Every row gives one point. A path goes straight from each point to the next, and from the last back to the first. The post is the endless flat space through its rows: a point in 2 columns, a line in 3, a plane in 4, and so on, so that a path can go around it. How many times does the path go around the post? Going back the other way cancels.

Post (2 x 3)
[[  0   8 -35]
 [  6 -51  10]]
Path (13 x 3)
[[ 36   3   4]
 [ 49   7 -47]
 [ 13 -63  -2]
 [-18 -20 -42]
 [-30 -26 -13]
 [-41  -8  30]
 [  6 -26  54]
 [ 31  16 -35]
 [ 35 -52 -28]
 [-15 -26 -53]
 [-28 -50 -59]
 [-57  -6  -9]
 [-25  15  21]]
Times around: 2

Post (7 x 8)
[[-27   6 -30  62 -72 -41  26 -10]
 [ 26  -7  47 -23   0  31  -2  18]
 [ 19   5 -42  10  39  -9 -40   1]
 [-50  22 -71   0 -26 -42 -18 -49]
 [ 13  -6 -12 -15  41 -14  59  20]
 [-15   1  14  -3  43 -39 -59 -53]
 [ 96 -16  18   8 -12  84  10 -11]]
Path (12 x 8)
[[-35  36  -2 -11 -58  26 -26  -7]
 [-29  -3 -33  36  36 -26  -8 -20]
 [-27 -11 -45  43  11 -15 -28   8]
 [  5   9 -12  14  36   8  11   3]
 [ 44  48 -38  32  26 -18 -36 -25]
 [ 22  24 -19 -10  40 -62 -25   7]
 [ 49 -38  -8   8 -21  -7 -47 -21]
 [ 14 -37  26  31  12  17 -19  35]
 [-32 -19 -37  40  73 -60  29 -23]
 [ -4 -49   1   1  30 -33  21  -2]
 [  9 -12 -15   4 -84 -52  43  -4]
 [ 48  32 -15  26  -2 -46  10   5]]
Times around: 0

Post (13 x 14)
[[ 52   6 -69 -89  11  81  46  50  10   2  26  -6  41 -30]
 [ 24  27 -39 -32  -6  27 -27  26  30 -25 -27  27 -23 -30]
 [ -6   7 -18 -31 -46 -41   2 -38 -29  -8 -37  13 -56 -18]
 [ 36  29 -74 -29  46 -38   7 -33 -13  31 -29  13 -12  15]
 [ -2 -58  21  28 -11  19 -76  16 -61  -9 -15 -45  26 -23]
 [ -7  10  16  -6 -39 -64  -8  -1  12  58 -51  60  -2   7]
 [ 71  27  -9 -54  31  94  39  11  22  18 -12 -42  40 -43]
 [ 17  32   3 -27  -5 -20 -33 -24 -58 -14 -22  20 -14  45]
 [ 13   7  23 -41  21 -45 -12  19 -20  14  -9  28 -30 -38]
 [ 11 -13 -15 -14   6   8  11 -24  33 -45  21  34   5  -8]
 [-43  -1  35  41 -14 -69  -6  48   0  -1 -10 -34 -70  13]
 [ -2 -24  59  70 -25  28 -70  39 -24  59  63 -52 -27 -32]
 [ -3  10   9  33 -11 -16  17  15 -50   8 -36  51 -35 -20]]
Path (19 x 14)
[[  -1   30  -14   18   46   36   51   14  -26    4    8  -36  -25   -2]
 [   6   16  -63  -10  -25  -14    8   36  -26   94   41   45  -16 -105]
 [  51    6   -1  -21  -31    4  -53   29  -20  -22  -15   14   56  -32]
 [  12   22  -14  -34  -13  -20  -23   16  -77   -1   45   -6   11   23]
 [ -22   25  -18  -24   -9   -6  -26  -16  -18   -1   25   54   37   25]
 [  18   53  -27  -43  -40   -2    0    9  -24   27  -71    5   20  -37]
 [ -36   26  -70  -35  -15    9   24  -10   22  -18  -65   -2  -33   -5]
 [   2   14  -12   -7   -5   42    4   16   33  -34    9    3  -30   34]
 [  36   -7   16  -22  -35   32  -34  -10  -39  -16   14   51   -3   22]
 [  53  -44   25  -33   18   -4  -39    0  -10  -18   -3   20   47  -29]
 [ -18  -45  -17  -30  -25  -40   33   31  -93  -10  -46   14   21  -33]
 [   9   31   -3  -21    0  -18  -39    6  -75   46  -20   39   12  -30]
 [ -13    6   19  -27  -26  -30    7  -71  -24   17   -5  -58  -17   -8]
 [  31   32    2  -19   58  -10    4   82  -61   22  -21  -35   11  -35]
 [  35   -1   -4  -19  -46  -46  -10   11  -29   10  -31  -69   -9   39]
 [  27  -28    6  -52    6   -7  -36   23  -25  -18   11  -30  -32  -26]
 [  24    5  -38    3  -23   43    4  -48  -23   10  -53   33   10    3]
 [ -21  -18  -32   52   14   43  -14   23   25    7   18  -32   -6   -6]
 [ -25   20  -15   15   -4   12  -35   25   10   27  -11  -37   39   -7]]
Times around: 0

Post (17 x 18)
[[-16 -13 -11   9  -2 -12   8 -40 -38 -29  -5 -52  19  29  18  27   0  18]
 [-10 -71  13   0 -63 -54   5 -20  45  58  -6  76   2 -33  40 -19  14  23]
 [ -9  16 -53  80  33 -20  20  23  16 -49 -36   6  13 -32 -17  51  -1  41]
 [  7 -14 -53   5 -20 -35 -24   0  -8  10  37 -40  21  19 -17  15 -15   4]
 [ 21 -34   4 -23 -45 -20  39   1  15   5  35 -35 -26  52  13  19  11  32]
 [-25  -3 -29  57  54 -53  20  -9  10 -59  32   5  41 -21 -25  14  42 -30]
 [-24  -4 -29  -5  -9 -51  -2 -22  31 -15 -16 -67  31  26  -1  14  34  23]
 [ 27  17 -35 -32  34  -3  40 -23  49  53 -25   7 -44  15 -35  11  -3 -50]
 [-31 -19  -8 -16 -50 -48   9  34  16  20  -8  31 -13 -27  48  35   5 -23]
 [ 27   9  14 -36  32  29  41  28  51  63 -33  -4 -19 -15 -16 -41 -47 -25]
 [-52  13  -1  14  54 -39  -4   6  -5 -14 -15  10 -43  -2 -60 -19  33  -7]
 [-13 -40 -10 -31   3  -3   8 -24  10  32  17 -65 -10 -15  -9  33  28  19]
 [-54  50 -46  67  23   2  39   9   9  -3  14  23  11  -8 -31  -7  39  -5]
 [ -6  19  13 -26  66 -20  45  27  60 100 -16  77 -16   7 -17   4 -28 -19]
 [ 11   7  14 -42 -14  14 -21 -12   4 -34  22 -11  15  10 -29  18  43  17]
 [ 46 -23  42 -13 -13  37 -15  16  61  56 -15 -34 -22  53 -16  19  13 -19]
 [-30  28 -36  34  33 -13 -29 -45  15 -49  40 -52  -8 -22  17  32  11  35]]
Path (15 x 18)
[[-13  56 -84 -40  49 -84  33  -3   2  10 -73 -59 -18  92 -39  70  25   1]
 [ 47  22  -9  32 -37 -35 -22  23  59  44  27  40   7  45 -80 -35  57   9]
 [-29  12   8   9 -27 -60  55  -3  23  -4 -10  13   6   3  15  38 -21  40]
 [-13  -7 -57   4  20 -28   5  -2  30   6  -2 -10  -5  -2   5  57 -15 -49]
 [-43 -27  33   5  -4 -25  14 -19  52   6 -29  23 -46 -13  42 -35  30  81]
 [ -6  17 -40   9  30  20  12  26   8  50   7 -32 -15 -45 -35  -8   6   2]
 [  0  -7  -2  71 -51  44  11   2 -73  16  -9 -45 -51  22 -34 -29  -7  35]
 [-48 -64 -12  37 -13 -68 -11 -65  25 -29 -31   5  37 -37 -17 -11  22  47]
 [-21   4 -56  15  26 -22  41  45  26 -46 -13 -88   0  59 -12  60   5   4]
 [-23 -42 -26 -29  17  11  -7  12   4  57 -16 -31 -20 -27 -25 -22 -12 -19]
 [ 10  10 -38  22  70 -44  10   4 -22 -22 -40 -49 -62  34 -14   5 -30  -8]
 [ -8  11 -12 -28 -36 -48  -8 -11  22   6   2  38  -8 -35 -46 -42  34   6]
 [ -2 -37  28 -32 -27  -7  77  47  -6  36   2  30   3  23 -70  -3  30 -66]
 [-29 -17  -6 -36  24  18 -27 -31  52   0  26   1  28  -7 -44 -26  16   0]
 [ 10  -6 -62   5  42 -23  33 -17  79  37  24  10 -35  -4  31   0   4 -27]]
Times around: 3

Post (17 x 18)
[[-34   1  17   2  -1  19  50 -13  20 -11 -29  40  26  20 -11 -31  19 -29]
 [ -2  -6 -26  33   9   5  -3 -31  34  29 -38  49   7 -20  10  35 -22  -7]
 [-26   4  47  22  11 -10 -16 -23   2 -63   4  33  21  69  58 -23 -36 -14]
 [ 58 -12 -16  -5  -9 -12  53  52  24  33   4 -20  14  13 -19  35  28 -40]
 [-26   7 -27 -23  26 -19  10  17  50 -10  26  59 -19  65 -36   6 -42 -21]
 [ 30 -11  16  -9  -7   9  71   8 -95   9 -18  65 -89 -69  72 -65 -51  -6]
 [  3   8  14  22 -49  35  33  29   9   3   7  48 -42  18 -29  13  23  42]
 [-52  29 -34  66 -10 -42 -29   3  -5  17  -8 -17 -53   9  34 -56 -86 -26]
 [-23  14 -43   5   1  24 -11  11 -17 -34 -22  -4  30  42 -34  18  51 -11]
 [-22  -8  21  -8 -19   4  41  -7  -9  -7 -17  46   4  24 -45  63 -26 -57]
 [ -2  33  12  38  23   5 -85  48  31  17  56   1 -23  -1 -41   1  24 -36]
 [-29  35 -39  -1 -16 -23 -92  57 -68  11  79 -47  89 -67 -23   8 -16  19]
 [ 18 -11  23  -1  -4 -30 -47 -23  78 -46 -11 -14   2  20 -52  35  53  15]
 [  1   2   9  26  44 -10  23 -23  11  33 -65 -17  24  27  -2  25 -32  16]
 [ -4  -3  -8  -1  -5   8 -58  66  -8  -1 -32 -24  71 -33 -19  29 -29   7]
 [-45  49   4 -37 -11 -33 -34  -8 -21  31 -21  82 -15   8  45 -29 -38 -27]
 [  4  13  34  34  14 -61  17  39  60 -32  25  70 -55  29 -53  32  26 -20]]
Path (21 x 18)
[[  9   4  11 -10   2   6 -33 -21  38  25   2  43  51  13 -31  39 -47 -28]
 [ 17  10  81  42  26  10 -49 -34  10 -20  82 -42  16  15 -46  54 -14  15]
 [ -5  17  18  41   2 -44 -12  -8  68  32 -28  44  22 -19  59  16 -44  -3]
 [-85  -7  -3  42  18  35 -19  -3  -8 -20  11   2   5  13 -36  33 -46  17]
 [-72 -33  17  61  32   7 -24 -56 -23  -5   3   2  11 -27 -53   6 -27 -27]
 [ 26  12  -5  11  53 -29 -57   0  -2  66  17  30  17 -49  30 -48   4 -44]
 [-11  78  17  66   9 -76 -17  -4  -3  22 -14  36  12  -2   2  -5  -8 -37]
 [-31  29 -14  13 -39 -18 -19 -33 -23 -60  91 -33   7  -1   6 -31 -47   5]
 [  4  19  10  46  17 -16   4  19 -17 -36  54 -37  -6 -26  21   3  -3  27]
 [-32  52  40  41  -4 -20 -44 -38  21 -72 -30 -47  -6  29  -1   9  50 -18]
 [  2   1  32   2  43 -51  -6  52  -9 -14  13 -25   8 -10 -16  18 -25  -6]
 [-46   2 -19  -3  -4 -82 -33  12 -31   1  33   4 -13  47  21  15 -55 -14]
 [-25   0   3  19   0  11 -54  28 -16 -15  29 -25  46  78 -46 -25 -20   6]
 [-41  18   7  32  28 -22 -12  19  20  32   0  22   1  -3 -28 -39 -32 -53]
 [  3  14  44  11  -6  19  -7 -50   7 -39 -20  43   6  60  23 -26  -5 -15]
 [ 31  28 -23 -15  -2 -15  18  22  -3  17 -17 -31 -13  -1 -20  31 -35 -32]
 [-15  16  29  26  14  50  -9 -26 -24 -39  49  11   5   4  -4  39  14  21]
 [-24 -24  -4 -38  -8  -7 -42 -30  37  11 -37  25 -17   9  39  -2 -30  -2]
 [-25 -30  19  23  -7  -9 -64 -12 -18 -15  -5   6   9  31   6  41 -63 -56]
 [ 13 -13 -27  27  23 -11 -19 -52  18  -2  28  23  -7  67   9 -10 -27 -26]
 [ 16   8  55  50   0 -41  24  19  -5 -19  41  39 -94  35 -20 -11  32 -33]]
Times around: 3

Post (17 x 18)
[[ 24  40  -4   0 -27   1 -19 -28  -1 -30 -11  10  25  23  -1  17 -22  -1]
 [ 14  39  13   5  41 -24   5  16  46  -4  -6  17  39   7 -46 -10  59   7]
 [  8  -1  24   0  -3 -12   7   0  54 -35  -7  26  -8  26  -5  -5 -56 -20]
 [ 11   4  28 -39 -23   7  16  -4  13  18 -11   3  37   2  -8  17 -37 -20]
 [ -5  23  13  36   9  52 -13   6  26 -18  -8  10  -4 -13 -42  25  -7  11]
 [-30   4 -10 -13  66  -8 -30 -47  31  31  16   1  20  16   1   2   1  11]
 [-43  -2 -31  28  28 -44  38  10  29 -36   8 -38   7  33   1  21  35 -51]
 [  8 -11 -27  14  -5   1  -2  -7  31  11  -5  18   8  41 -24 -16 -21 -35]
 [ 11  18  36  15  85  58 -34 -61   0 116  19  25 -31  55 106 -17  -4  39]
 [ 20   8 -22   2 -24  -2   0  -1  39 -17  -3  44  17 -19   5   6  -3  -7]
 [ 12 -16  14 -25 -26  21 -13  -1   1 -48  -8  -1 -16   9   4 -26 -31 -11]
 [ 39  49 -25 -10  15  -2   8  -9   7   4 -31   7 -30 -20 -22  21 -33 -38]
 [-33   8 -16 -11 -31 -77 -50  48  -4 -20  12 -21  15  44  16   4 -28  17]
 [ 17  37  55  10   9  23   1 -55 -32  41  41   9  32  12  82 -55 -70  55]
 [ 50 -16 -14  -9  -1 -20 -17 -12  -5 -14 -24 -17  36 -29 -13  30 -51  21]
 [  3   3 -25 -12  20  16  37  12  27 -35 -20  36   0  43 -23  -4   5  31]
 [  0 -13  44   0 -18 -14  -6 -47 -42  -2 -46   5  43 -41  -5  10 -39  39]]
Path (25 x 18)
[[ 71  30  -6 -50  78  -7 -22   4 -32  43 -27 -19  34  -6 -12  14 -48  31]
 [ 55  18  15  60 -47  54 -36  29  71  -9   1  43  22  29  43  17 -28  -1]
 [ 62  82  41  18  -4  61  30 -46 -47  10 -46   8  20  10   0 -26 -31 -78]
 [ 30 -13 -30 -41  37   0 -17 -14  21 -10  48  14  43 -22  -6 -20 -19  51]
 [  9  31 -59  50  16  14  45   1  -5  -3  19 -26  -4  33 -55  27 -45  17]
 [ 45  52 -33 -13 -15  47  15  -4   0   7 -33   4 -28 -26 -24  -9  14 -10]
 [ 22 -15 -32 -66 -50   9   4  70  77 -39  25  49  20  57   9 -80 -98  10]
 [-12  40 -25  10 -33  41 -13   8  10 -11 -19  12  68 -46 -75  55   5  14]
 [  6 -38   2  65  -5  16   2 -26  86 -84 -11  50 -32  52   3 -35 -76  59]
 [-30   8  11 -17  17  74 -13 -69 -15 -24 -33  -3 -27  -7  42 -11 -57  35]
 [ 23  12 -30  10  47   0  33  21 -39 -20 -54 -22   5  27  34  69 -13  -5]
 [-15  22   6  49  41 -18  14 -15 -53 -16 -46 -15  -1 -28  13  24   1   7]
 [-13  51 -47  78  -8  72 -11 -16  28 -68 -46  41  17  35   4  63  20  30]
 [ 32  36 -62  38  65  23 -10  -5  19 -22 -13  27 -15   4  10  59  82  14]
 [ -8  35  -8  61  47  32  61 -28 -55 -24 -47  -5  -2  33 -38  27  84  26]
 [-43 -31 -16  30 -11  56 -14 -41  66 -32  20 -11  -3  79 -34  24 -32  16]
 [-33  73  -2   4  32  13  12  -3  15 -17 -12  15 -56 -21  19 -36 -37  42]
 [ 18  39 -31  45  27  36  28 -17  12  -5   4  35  36 -17   3  -8  23  35]
 [ 13  23 -20 -34  48  18 -44 -20  17  35  15 -50  48  41   1 -26 -70   9]
 [ 39  36  16 -26  36  -4  22 -46  22 -10 -13 -43  61  -4  -5  15   8   8]
 [-22 -45  -5 -31  36  19 -16 -42  58 -19 -37  48 -21   2  29 -24  -5  -6]
 [-14  -5 -55  13  11  -3  39  16  48 -52 -26  39 -44  69  45 -18   8  32]
 [ 14  36   1  39  17  -2  27 -30  36   8  -2  -5  28  18  -9  17  44 -30]
 [-42 -42  13  66 -10  49 -43 -30  18  -9 -34 -19   0 -35  31  32 -41   6]
 [ 69  29  42 -53  29 -22   0  -3 -15  50 -39   5  14 -56  46  -2  -3  -1]]
Times around: 2

Post (17 x 18)
[[  -9   -6    5    8  -26   16   23   12   -1    7  -13   -6  -24   -9
   -34    8   -8  -12]
 [  35   29   19    2  -46  -26   20   -9  -38  -30   16   15   -5    6
    31   -2    0  -48]
 [ -11  -21   11  -32    1   -4  -16   -1    2  -13   13   -7  -49    6
   -10  -13   16  -42]
 [  17  -14   23   -8   18  -17   -8  -13  -18   -7   -5   33  -23  -23
    12    0   -2  -18]
 [   4  -12   10   24  -17  -12   -1   23    5   21   17  -13  -56   -9
    20  -26   13  -34]
 [  16   16  -28   13  -46   -9  -20    6    8  -22 -121  -51    5  -10
    -5   21   12   -2]
 [ -24   -5  -16   19   20   19  -14   -1  -11  -14  -23   17  -17    6
   -33   15    6  -36]
 [   0   27  -20   13   13   19    3   12  -10  -57   -2    7   18  -24
     0   15   -4  -45]
 [  31   17  -14   35   17   -8    2   -9   -2   -5    0  -15  -27  -14
   -30    1   16  -17]
 [   9   25    4    3    3  -11    9   28    2   23   14   -2  -19  -11
    -2   -9   24  -47]
 [  25  -43   16  -17  -66    5  -25   -6   -5   42   16   35   17   25
    20   -4  -13   44]
 [  20  -23  -18   -6    5  -24   21   -9   -5    8    3   -5   -4   17
    15  -11   -9   31]
 [ -21  -10    3   22   24  -21    2    9  -11    2    7   -4   -6  -26
   -23    3   22    0]
 [   0  -43   45   -4    8   31  -21   25   20  -14  -13   -3    4   25
   -39    2   18  -27]
 [   9   14  -14    6   22   30    5    7  -21   -4  -32  -10   -1  -16
    -7   -7   36    9]
 [  -3   30   28   27  -17   33   15    7   25   51  -19  -27   24  -18
    26  -18    4   50]
 [   6  -53  -12    1  -24    8   -8  -34   10   29   -8    9   13   -6
     0  -15    6    2]]
Path (26 x 18)
[[-25  33  21   2 -34   9  -9  15 -29   8   8  37  31  43 -20  -5   0 -34]
 [ 38   0 -29   4 -56   2 -27 -21 -26 -48 -78  11 -22  27   7  13 -29  -1]
 [ 37  35  63  45  13  35  31 -13  13  35 -37   6  14 -59  25 -36  81 -20]
 [-13 -48 -31  30 -15  18 -13 -32 -33  -3   9  42  -5  14 -17  -3   5  19]
 [ -6  40 -31  49  21 -17   5  40  26  23 -55 -49  -7   5 -49  31  35  20]
 [-19 -18  39   8  -6  38  -9 -10 -10 -20 -27  16 -22 -26 -63  36 -14 -21]
 [-57 -46  22 -13 -64  45 -48 -13 -11  46 -82  20 -39 -32 -17   2 -13 -30]
 [  1  22  -4  42 -22 -15 -18   6 -22   7 -12  13  29 -33  -1   5  31   3]
 [ 35 -20  38  -5 -35  19 -25 -23  15  17 -52  56 -16 -13 -20 -11 -17 -19]
 [-36  49 -18   3 -11  27  19  59 -18 -13 -22 -30  -7 -30 -37 -22  35 -50]
 [-23 -40 -21 -25   9  20   8  -2 -13 -33  24  32 -46  22  -6 -13  -7   1]
 [  4  30  -8   4 -13  14 -11  75  17  25   1  12 -22  28  19  17  25 -22]
 [ 28   2  50 -29   6  -4   9 -14 -18  16 -35 -13 -18 -28  32 -16  20 -12]
 [-29 -17  33 -30 -12   4 -56  13 -24  34  -4  14 -25 -15 -15 -10  25 -23]
 [ 32 -26 -58 -46   2  11  -8  -2  24 -29   8 -21 -32  26  -8 -43  33 -11]
 [ -6 -90  -7 -13 -28 -54  17  32  29  24  28  17 -46 -25  19 -17  24 -35]
 [ 36  13 -40   0 -54 -21  -9  11 -21  -2 -24  -3  35  13  39  14   7   1]
 [-21  48 -29  -1  56  23 -21  -1 -42 -35 -23 -31  -6 -18 -24   3  25 -16]
 [  3 -19   8  -1   0  27 -32  17  -1  12 -14   1 -38  21 -27 -28  -2   4]
 [ -9 -36 -14  37 -42  18  -7  34  24   8   9  49  33 -20 -37  12   7  -4]
 [ 32 -31 -12  13 -12 -64 -37 -39  25   0 -26  30 -32   1  -6   1 -17 -33]
 [ 63 -17  41  23 -57  -1 -25  13 -15  -7 -19  43 -62  33 -25  28  -2 -33]
 [ 46  25  -9  57  43   1   6 -31 -11 -43 -17  -7  37 -16 -38  33  18 -16]
 [ -6  14 -14  35 -12  -6  13  22  -8 -27 -21 -30  33   2 -52  28  -8   7]
 [ 32   5  12  34   7  38  -1  10 -23  13 -53   2 -22  20 -49 -18  37 -27]
 [ 13  11 -26  -9 -57  38  11  35   1  -8 -38 -29 -19  40 -20 -11  37  45]]
Times around: 4

Post (17 x 18)
[[ 11  13 -40 -21  31   8   1 -48 -12  42   5  56  44  -7 -15 -22  -8  27]
 [ -8 -31 -29  26  -2 -31  70 -31 -19   3 -19 -69  24 -58 -43  18 -55 -24]
 [-20   8 -10 -15   7   1 -32  23  19 -69  32   7 -53 -21  -5  47  17  -1]
 [ -5 -61 -11  18 -44   6  27 -10 -14  40 -44   0  17 -35   3 -32 -23 -14]
 [-37  -2  41  -2  12 -28  13  18  12 -14  -5 -10  11 -45 -16  -4 -31  10]
 [-43   1 -25  28  -7  37  38   4  46 -29  -8 -31  38  26  -8   8  -3  28]
 [-21   2 -26 -64 -45  19  -7 -72  33 -29  16 -74  27  -5 -31  38  30 -39]
 [ 21 -38  -4  40  11  23   9  26  32  67   5  29   7 -46   9 -28   3 -22]
 [  4 -27  14   4  -9  41 -12  53 -21  34 -37 -26  12 -18   9 -11  19   7]
 [-32 -14 -15   0  57  32  20  27 -22  37 -21  53  25 -47  11  38 -33  -3]
 [ -3 -49 -45 -20  29  -7 -19 -30 -23  33  30  11  19  13  -7  36 -16   2]
 [  2  -3  38 -15  51   0  29  10 -22   3   2  32   6 -21  18   9  52  13]
 [ 25   7  16  -4 -37  22 -21 -31  -6 -68  -8 -26  56  -7   9  23  -4  -4]
 [  4  15 -27   3 -30 -17 -34 -64  22  20  -1  22  41  10  -9  23  23  30]
 [  5   2  10 -42 -20   7  38  -8   3  74   4  21   1   3 -25   5  -9  25]
 [-34 -47 -61  51  52  32 -25  -6  14  73   8  10 -37  75 -25  23 -17 -44]
 [-44 -13  13  43 -27  19   1  20 -71  45  20 -24 -18  17  -5   1  -7 -22]]
Path (26 x 18)
[[ -27  -22   -4  -54  -19   21    9   -7   14   59   -9   77   69  -37
    60   50   36   89]
 [ -40  -35   32  -16  -11   66   47   45  -35   56  -10   22  -41  -18
   -19  -50  -21   -2]
 [ -27   18  -33   58  -18   31  -24   22   53   45  -44  -42  -28  -20
   -76  -18    1  -22]
 [ -19  -30  -27   39    7  -50   62    4  -16   67   28    4    7  -22
   -20    6   28    8]
 [ -14   12   -3   14  -36  -27   17   19  -30   23   11   27    3  -46
     1   19  -24   23]
 [  31  -54    8   22   21  -46   23   18   -9   52  -10   34  -23  -50
    39    2   -4   10]
 [  -3   35   77  -34  -12   -7   33   -5  -16  -17   -8  -48  -37  -48
   -10  -15   40   34]
 [   6    5    7    9   44    6   82  -16  -16   -8    3   -1    4  -41
    -4   27    1   11]
 [  28   48   24  -15   18   18   38  -53  -72   47    0  -13  -31   71
   -38   17   -5   -7]
 [ -56   -6   -3  -29   -3   43  -35  -61   -1    9   -5  -18   18   32
   -15   70   54   14]
 [  -8  -48   15  -22  -37   54   41   38  -27   20  -69   -9   27  -32
   -22   40  -57   14]
 [ -39   -2   -1  -35   28   44  -66  -14  -10   27   19   13   56   46
   -10   26  -19   20]
 [ -38   18   11  -28   21   43   57   17  -48   17  -14   -6    6   19
    20   37   75   52]
 [  -9  -44   35  -20   -5  -38  -44  -40   26  -36  -26 -112    7    5
    14  -10   44  -41]
 [ -10   20    8   22   33  -12  -74  -12   22   -9  -17   31  -63   40
    -2    8    2  -41]
 [  18   18    6   52    3   -8   38  -38  -36   33  -52    3   87  -59
    14   25   -6   30]
 [   4  -33    3   85   23   38   39  -29  -30   28   -3  -39   45  -47
   -10    2    7  -67]
 [   7  -54   11   85   93  -22   16   35  -32   59   39    7   56   -3
   -40  -34  -39    3]
 [ -77    3  -15  -33    7   -4   37   24  -67   48  -24  -54   27  -50
   -46   22   -7  -65]
 [ -50   11  -10   12   -4   40   20   14  -48   40  -18   41   52   10
    44   15   13   26]
 [ -32   31   18  -46  -10  -10    1   23   10    0   -4   54  -10  -15
    22   16   78    1]
 [ -22  -37  -39   30  -36   22   40   54  -51    7  -13  -26   -1  -66
   -41   23  -44  -44]
 [  10    7  -17  -28   -4   49    6    2  -12    8   53   26   43   19
     1   12   82   60]
 [ -38  -14  -18  -10  -23    3   36   26  -11   20   -4   14   -8  -37
   -11   25   12   10]
 [  36    4  -35   -2   18   48  -12  -55   -3   11   32   58   75   38
    28   -9   30  -16]
 [   7    1  -73   31    0   41    5    7   44   22    3  -31   10  -11
   -28  -46  -48   -9]]
Times around: 2
